Rows are points. Each copy is the shape, with its points in the same order, turned, moved and blurred by noise. Say if it was mirrored as well.
In the rows, 128 means zero.

Shape (5 x 2):
[[170 139]
 [ 82 172]
 [159 139]
 [152 147]
 [126 131]]
Copy 1, 5 rows:
[[ 89 127]
 [161 190]
 [101 133]
 [105 142]
 [134 138]]
Copy 1 is: mirrored
Copy 2:
[[180 129]
 [125  54]
 [168 119]
 [164 112]
 [139 106]]
Copy 2 is: mirrored

Shape:
[[139 139 137]
 [187  83 152]
 [135 134 119]
 [117 107 152]
 [102  64  82]
 [157  94 139]
 [116 158 110]]
Copy 1:
[[119 100 132]
 [181 146 138]
 [118 105 114]
 [107 139 143]
 [ 99 177  68]
 [149 139 131]
 [ 93  86 106]]
Copy 1 is: mirrored
Copy 2:
[[152 127 142]
 [213  82 137]
 [151 128 120]
 [148 102 162]
 [110  46 102]
 [182  86 138]
 [125 141 124]]
Copy 2 is: only turned
Copy 3, 7 rows:
[[137 128 133]
 [169  65 165]
 [134 121 120]
 [106 102 149]
 [100  52  83]
 [148  81 147]
 [119 145 104]]
Copy 3 is: only turned
Copy 4:
[[133 139 132]
 [181  97 161]
 [131 131 119]
 [111 115 156]
 [103  54 101]
 [153  98 148]
 [109 151 102]]
Copy 4 is: only turned

Shape:
[[170 137  95 148 182 155]
 [142 107 154 112 123  77]
 [121 105 115 100  92 104]
 [141 105 170  59  82 122]
 [142 183 102 123  99 119]
 [ 90 149 134  78 168  99]
 [115  43 150 156 139 137]
 [169 127 141 115 125 129]
 [129  87 127 107  66 122]
 [128 135  72 155 137 134]
 [115 109 147 167 170 115]
 [141  85 117 119 116 121]]
Copy 1 (12 x 6):
[[175 121 111 139 197 171]
 [140  87 162 131 134  82]
 [144 103 123 113  95  96]
 [152 105 182  80  81 100]
 [165 179 118 136 127 111]
 [100 130 131  79 173  84]
 [110  38 147 146 117 162]
 [171 116 158 121 140 133]
 [148  97 137 121  70 111]
 [146 123  85 154 150 145]
 [107  91 148 164 174 146]
 [153  74 127 125 111 128]]
Copy 1 is: only turned
Copy 2 (12 x 6):
[[149 138 100 155 174 194]
 [164 112 151 118 127 100]
 [131 107 118 122  85 113]
 [151 117 154  64  68 126]
 [121 180 126 155  98 138]
 [ 89 136 130  91 161 104]
 [153  33 151 141 135 158]
 [164 136 139 121 120 156]
 [146  90 132 125  58 130]
 [118 127  97 179 133 159]
 [136  92 160 157 176 143]
 [152  89 119 131 108 139]]
Copy 2 is: only turned
Copy 3 (12 x 6):
[[180 143  98 133 163 165]
 [139 160 172 127 112  90]
 [114 163 131 130  77 105]
 [111 183 184  97  61 135]
 [149 118  98  76  96 115]
 [ 89 168 133  85 161  99]
 [113 145 171 207 122 145]
 [159 152 149 113 108 141]
 [116 154 145 144  50 124]
 [144 124  77 143 126 129]
 [130 118 154 159 167 121]
 [136 164 138 157  95 128]]
Copy 3 is: mirrored
Copy 4, 12 rows:
[[180 146  76 116 187 141]
 [140 144 145  99 127  68]
 [115 145 116 113  95  93]
 [128 124 156  64  71 111]
 [151 209  99 111 108 129]
 [ 83 170 134  76 169 117]
 [132  70 142 160 146 102]
 [173 143 122  94 127 116]
 [129 122 124 126  68 101]
 [139 165  71 149 148 130]
 [140 136 145 151 186 109]
 [137 116 107 123 117  97]]
Copy 4 is: only turned

Shape, 11 rows:
[[152  85 135  85 117  61 146 117]
 [192  83 153 144  85 101 139 109]
 [144 185  76 143 124  75 151 135]
 [ 85 143 127 136 122 102 168 156]
 [152  70 117 105 118 110 125  65]
 [123 135 123 131 140 130 141 151]
 [104 118 150 165  99 133  67 105]
 [107 129 185 149 151 123 107 141]
 [ 94 168 111  82 117 119 139 141]
 [137 163  90 119 125  90 153 187]
 [ 97 137  88 115 132  98 137 166]]
Copy 1 (11 x 8):
[[ 92  68 140  93 107  63  87 156]
 [128  55 129 140  59  82  80 112]
 [131 146  86 142 136  43 151 140]
 [124 112 145 121 140  88 164 168]
 [ 74  53  99 113 112 116  79 124]
 [148 123 138 119 135 108 131 140]
 [ 87 130 151 178 106 149  95 138]
 [112 133 194 139 141 121 109 115]
 [ 93 143 135  85 124  95 157 167]
 [155 151 114 109 132  49 142 166]
 [127 130 124 107 159  95 138 176]]
Copy 1 is: only turned
Copy 2, 11 rows:
[[115  67  74 117 149  84 149 168]
 [159  78  76 177 116  98 160 139]
 [135 159  59  75 140 157 140 131]
 [ 85 152 125 118 141 134 129 151]
 [135  42 106 118 138  93 181 114]
 [124 125 135 115 140 139 113 135]
 [134 128 147 138 105  70 129  69]
 [142 146 169 140 149  82 113 134]
 [102 129 133  63 105 131 124 152]
 [118 139  78  92 138 163  90 155]
 [ 90 126 108  87 146 141  99 131]]
Copy 2 is: only turned
